Every row gives one point. The ring and each string are closed loops that go straight from each point to the next, and from the last back to the first. Before rounding, they use only three directions, however many columns there are. How many times does the string pass through the ring? Passing back the other way cancels.
In the rows, zero is written as 128.

Ring:
[[172 129 130]
 [150 152 137]
 [125 158 130]
 [ 96 149 107]
 [ 89 133  90]
 [ 99 107  78]
 [129  88  85]
 [153  90  99]
 [170 106 116]]
String (20 x 3):
[[150  90 124]
 [167  72 123]
 [186  86 100]
 [190  91  97]
 [173  74 124]
 [147  92 128]
 [140 113 115]
 [146 127 103]
 [142 105 130]
 [173  94 152]
 [194 118 135]
 [194 138 113]
 [164 141  96]
 [143 128 106]
 [151 103 142]
 [178  98 148]
 [202 102 134]
 [186 117 107]
 [161 126  97]
 [145 108 115]]
Times through: 2

Ring (8 x 4):
[[150  95  83 116]
 [128 129 106  91]
 [100 144 126  98]
 [ 81 141 128 114]
 [ 73 114 118 154]
 [100  88 110 172]
 [139  69  99 171]
 [156  78  84 138]]
String (26 x 4):
[[ 57 145 113 114]
 [ 81 131 109 119]
 [105 124 120 122]
 [130 127 148 118]
 [101 156 162  99]
 [ 73 161 144  98]
 [ 50 155 116 105]
 [ 77 131 108 121]
 [103 113 105 130]
 [118 120 139 130]
 [101 125 139 134]
 [125 111 132 136]
 [ 78 117 102 136]
 [ 41 124  98 146]
 [ 36 123 113 159]
 [ 64 116 134 166]
 [ 97 109 135 157]
 [125 105 127 141]
 [102 109 106 137]
 [ 44 120  96 149]
 [ 30 129 112 154]
 [ 46 133 130 149]
 [ 98 125 149 141]
 [120 113 127 134]
 [ 85 121 105 129]
 [ 62 134 102 122]]
Times through: 1

Ring (8 x 8):
[[156 107 157 175  97 170 115 116]
 [149 119 138 149  80 155 136 128]
 [126 126 119 120  75 133 144 135]
 [101 126 117 102  89 115 134 134]
 [ 90 119 123 105 103 114 119 128]
 [ 94 100 137 143 118 134  92 116]
 [119  87 153 186 120 164  81 107]
 [143  91 163 194 114 175  90 107]]
String, 22 rows:
[[ 82  93 138 146 128 131  80 112]
 [ 87  91 113 163 102 141  92 121]
 [106 102 124 152  98 142 106 122]
 [ 98 116 145 112 119 120 109 120]
 [ 84 116 142 100 124 110 105 120]
 [ 71 104 122 120 117 115  96 121]
 [ 92  96 122 153 106 138  95 120]
 [112 104 138 150 107 143 104 119]
 [106 110 161 126 130 130  97 112]
 [111 101 164 146 132 141  88 108]
 [121 105 153 151 114 147 102 114]
 [130  91 139 190 100 169  96 114]
 [148  77 157 229 109 194  79 104]
 [156  86 181 210 124 188  80  99]
 [142 102 174 166 122 162  97 107]
 [127 109 153 148 110 148 108 116]
 [141  91 148 196 101 176  96 112]
 [154  69 161 249 111 206  70 100]
 [138  76 169 218 126 186  68  98]
 [119 106 164 145 125 144  97 111]
 [115 105 157 143 122 141  98 112]
 [ 97  97 156 147 134 137  81 108]]
Times through: 0

Ring:
[[171 130 149 132 150 120 149 102 133]
 [154 161 142 155 148 123 159 118 114]
 [121 178 129 165 131 134 164 120 105]
 [ 93 179 125 159 116 145 160 115 107]
 [ 75 164 135 137 106 153 145 108 118]
 [ 75 145 147 117 104 155 132 100 130]
 [ 88 117 155  94 105 153 121  86 148]
 [119  91 150  84 111 146 123  70 164]
 [138  89 147  89 119 139 129  68 165]
 [164 104 147 108 137 127 140  82 153]]
String (25 x 9):
[[ 55 164  96 146  80 165 162  85 124]
 [ 43 179 109 150  83 166 157 101 113]
 [ 59 185 140 148 106 156 145 123 103]
 [103 161 160 134 129 140 137 122 115]
 [110 145 138 131 119 143 146 100 128]
 [ 93 160 114 147 105 150 160  96 122]
 [ 78 195  95 179 101 152 178 110 101]
 [ 94 209 106 191 118 143 180 126  89]
 [126 181 151 160 144 130 154 134 100]
 [129 148 156 132 137 133 141 114 123]
 [122 151 126 143 122 139 157  99 125]
 [134 173 113 170 130 132 175 109 111]
 [157 189 132 183 154 119 175 133  95]
 [156 175 159 161 160 118 155 137 102]
 [137 148 165 131 144 129 138 119 121]
 [127 145 145 133 130 135 146 106 126]
 [138 166 160 148 149 126 147 129 109]
 [123 202 123 188 138 131 176 134  89]
 [ 93 199  85 190 106 147 189 108  99]
 [ 81 191  84 180  97 153 184 101 105]
 [ 69 203  98 181 100 154 177 115  96]
 [ 82 193 144 160 122 145 151 133  96]
 [107 161 162 134 132 139 136 124 114]
 [ 67 183 140 148 109 153 146 122 105]
 [ 34 184 100 155  77 170 161  99 111]]
Times through: 2
String:
[[114 144 162 122 130 139 132 112 126]
 [104 154 174 122 133 140 127 124 118]
 [ 70 162 155 127 110 153 132 116 117]
 [ 45 162 142 124  92 165 132 106 120]
 [ 68 139 115 122  86 162 146  80 138]
 [100 134 138 118 110 148 139  91 137]
 [109 130 170 106 127 142 122 106 135]
 [101 113 181  85 121 146 108  98 146]
 [ 79  79 143  65  84 164 113  53 177]
 [ 96  99 117  96  88 157 138  56 165]
 [119 119 150 107 120 142 132  89 145]
 [131 124 177 105 139 133 122 108 137]
 [116  79 171  64 114 147 106  71 171]
 [ 88  73 128  68  81 163 122  42 182]
 [ 92 101 132  91  94 157 130  65 161]
 [115 130 146 116 119 142 137  94 138]
 [104 128 179  99 126 143 115 108 136]
 [ 66 134 167  97 104 158 114 102 135]
 [ 36 147 127 114  77 172 134  87 134]
 [ 78 143 114 128  92 158 150  83 135]]
Times through: 4
